Every row gives one point. Each copy is the shape, with its points in the same order, turned, moved and blurred by noise. Some copies are also mirrored. Which?
(in the rows, 128 means zero)

Shape:
[[ 60 137]
 [170 133]
 [121 105]
 [ 89 134]
 [100 120]
 [171  61]]
Copy 1 (6 x 2):
[[ 53 135]
 [164 121]
 [116 160]
 [ 83 133]
 [ 96 146]
 [181 192]]
Copy 1 is: mirrored
Copy 2, 6 rows:
[[159 183]
 [143  72]
 [124 124]
 [154 155]
 [138 145]
 [ 66  83]]
Copy 2 is: only turned
Copy 3, 6 rows:
[[179 164]
 [ 88 103]
 [148 102]
 [155 145]
 [156 125]
 [127  43]]
Copy 3 is: mirrored

Shape:
[[137 110  81]
 [136 115 125]
 [ 85  74  61]
 [159 149 127]
 [ 78  87 148]
 [ 82 167 154]]
Copy 1:
[[182  97 108]
 [141 111 120]
 [208  77 173]
 [139 142 100]
 [142 105 195]
 [127 185 171]]
Copy 1 is: mirrored
Copy 2 (6 x 3):
[[175  86 141]
 [138 101 121]
 [169  60 202]
 [154 126  97]
 [ 89  89 172]
 [106 164 155]]
Copy 2 is: mirrored
Copy 3:
[[102 123  87]
 [137 126 121]
 [ 56 176  94]
 [142  91 117]
 [119 191 152]
 [121 116 199]]
Copy 3 is: mirrored

Shape, 8 rows:
[[149 112 157 178]
 [147 128 177 167]
 [134 125 140 114]
 [ 41 132 175 130]
 [144  65 166 129]
 [114 129 170 117]
 [119 116  15 103]
 [141 133 131 147]]
Copy 1, 8 rows:
[[105 100  93 174]
 [ 86 106 103 159]
 [134 118 138 105]
 [ 96  82  60  46]
 [133  44 123 143]
 [110  93 116  96]
 [240 168 120  98]
 [132 127 110 135]]
Copy 1 is: only turned
Copy 2 (8 x 4):
[[138 159 184 120]
 [157 162 166 142]
 [160 133 117 107]
 [180  79 139 187]
 [176 119 169  76]
 [172 131 130 125]
 [ 54  91  64  74]
 [127 151 135 119]]
Copy 2 is: mirrored

Shape (13 x 8):
[[112 171 180 192  83 107 102 147]
 [137 102  97 101  98 172 100 112]
 [170 161 169 126 148 177  91 113]
 [165 124 171  82 123 119 134 163]
 [ 85 145 102 164 113  92 101 121]
 [ 70 130 106 149 114  93 138 109]
 [138 104 138 165  73 194 185  95]
 [155  88 179  87 126 163  91 175]
 [ 67 104 164 164 125 164 172  73]
 [ 71 190  99 149 158 121 140 141]
 [143  77 123 111 195  81 177 117]
 [135 123 209 149 111  80 137  86]
 [ 56 124  91 187 191 159 149 126]]
Copy 1 (13 x 8):
[[108 197 140 180 105 146  69 182]
 [161 108  62  94 107 144  88 148]
 [155 135 141 112  85 206  64 137]
 [117 172 129  54  74 154 114 156]
 [135 140 128 158 132  83  90 155]
 [136 128 124 158 109  74 122 150]
 [153 146  53 163  81 185 161 136]
 [ 92 125 104  52  79 177  77 175]
 [125 103 103 187  47 137 145 121]
 [165 109 178 152 125 104 123 180]
 [ 96 117 149  71 109 115 174  80]
 [ 92 194 140 143  51 128  95  96]
 [130  55 151 184 141 128 155 149]]
Copy 1 is: mirrored
Copy 2:
[[140 104 160 153 108  52  75 138]
 [ 83  99 124  81 132 163 135 150]
 [130  97 182 121 164 158  90  92]
 [171 147 152 116  88 173 113 125]
 [ 92  98  97 166 114  88 131 148]
 [ 98 114 107 160 100  86 167 141]
 [139  81 178  60 145  93 187 150]
 [134 165 173 104 135 183  87 158]
 [ 99 126 188 126 147  71 207 129]
 [119 128  76 162 146  89 144  74]
 [165 137 131 178 111 185 212 141]
 [137  98 212 170  68 105 143 135]
 [110 140 103 171 206  87 195 125]]
Copy 2 is: mirrored
Copy 3, 13 rows:
[[164 102 149 159  63  98  86 111]
 [191 138  67 110 174 146  98 126]
 [177 158 129 188 167 137 107  87]
 [197 139 176 127 156 163 125 140]
 [146 151  99 104  83  87 106 138]
 [142 152  97  78  72 117 124 123]
 [153  84  66 135 119 206 121  80]
 [200 117 170 116 207 141  94 109]
 [138 130  95  90  89 166 131  31]
 [100 198 123 114  83 129  89 133]
 [130 167 146  78 154 148 214 130]
 [199 118 157 136  80 126 175  80]
 [ 53 167  97  89 121 125 110  83]]
Copy 3 is: only turned

Shape (15 x 9):
[[112 133 121 154  90 156  72 111 162]
 [141 107 118 149  86 108 162  96 138]
 [111 101 116 104 143 169 143 108  71]
 [113 181 100 133 189 112  67 118 118]
 [144 164  68 134 163  47  53 189 128]
 [ 85 218 119 145 172 125  81 185 110]
 [ 94 122 147 147  83 130 148  61 177]
 [108 104 175 179 104 151 144  99 120]
 [ 80  89 137  84 172  87 103 159 107]
 [166 122 165  76 162 176 158 136  91]
 [104 103 105 185  80 121 120  56 159]
 [166 112 161 103 184 123 115 130  90]
 [176 109 116 129 181 127 138 123  96]
 [ 80 108 164 169  91 126 123 131 113]
 [152 104 122 135 209 175 158 163 119]]
Copy 1 (15 x 9):
[[ 96 122 154 184 116 164 152 157 130]
 [ 61 136  91 135 149 111 132 131 142]
 [142 124 125 143 196 125 100 112  89]
 [162 196 170 177  87 118  99 119 118]
 [163 183 109 134   7 139  80 133 133]
 [207 188 183 130  78 123 140 162 130]
 [ 61 119 123 192 159  87 175 150 144]
 [ 98 113 138 149 188 128 156 118 176]
 [201 107  84 164 111  96 108 101 124]
 [150 150 115 112 180 134 155  59  69]
 [ 42 125 124 196 146 119 120 165 166]
 [154 153 116 136 136 129 123  39 114]
 [130 185  93 136 148 142  97  67 115]
 [122  89 136 140 148 119 143 141 175]
 [177 201  85 141 187 164 137  88 118]]
Copy 1 is: mirrored
Copy 2:
[[170 135 126 127 109 141  71 177 114]
 [153  88 109 104 142 159 152 165  85]
 [130 127  55 100 132  95 136 117 141]
 [110 162 146 148  70  87 140 185 165]
 [ 97 124 165 242 107 113 150 201 157]
 [ 68 166 178 156  95 123 102 146 192]
 [176  99 135  67  97 158 118 148  69]
 [170  88 105  61 124 164 108 145 147]
 [136  73 115 180  84  86 142  98 158]
 [166 161  87 113 156 116 176  80 171]
 [166  88 107  82  96 155 108 209  76]
 [171 128 106 138 129  99 183 129 191]
 [151 135  80 136 129 126 194 156 167]
 [144  68 124 100 125 149  86 137 144]
 [137 161  61 141 100 164 176 113 192]]
Copy 2 is: mirrored
Copy 3:
[[127 134 121  97 114  93 162 144 175]
 [173 184 124 141 162 110 174 106 122]
 [164 105 163 106 171  98 126 144  68]
 [ 90 107 122 131 150  76  62 107 151]
 [ 90 165  85 154  74  81  36  92 124]
 [ 64  71  96 176 120  95  79 137 131]
 [137 171 116 106 190 122 204 128 158]
 [182 136 122 139 178 132 166 172 145]
 [105 156 112  96 148 141  68 156  68]
 [158  94 199 135 153 167 120 112  77]
 [165 183 105 101 174  66 181 136 171]
 [162 120 168 128 152 153  62 116 106]
 [170 143 180 149 155 110  78 109 107]
 [160 134  82 129 154 129 158 180 124]
 [135 133 219 176 147 116  93 163  99]]
Copy 3 is: mirrored
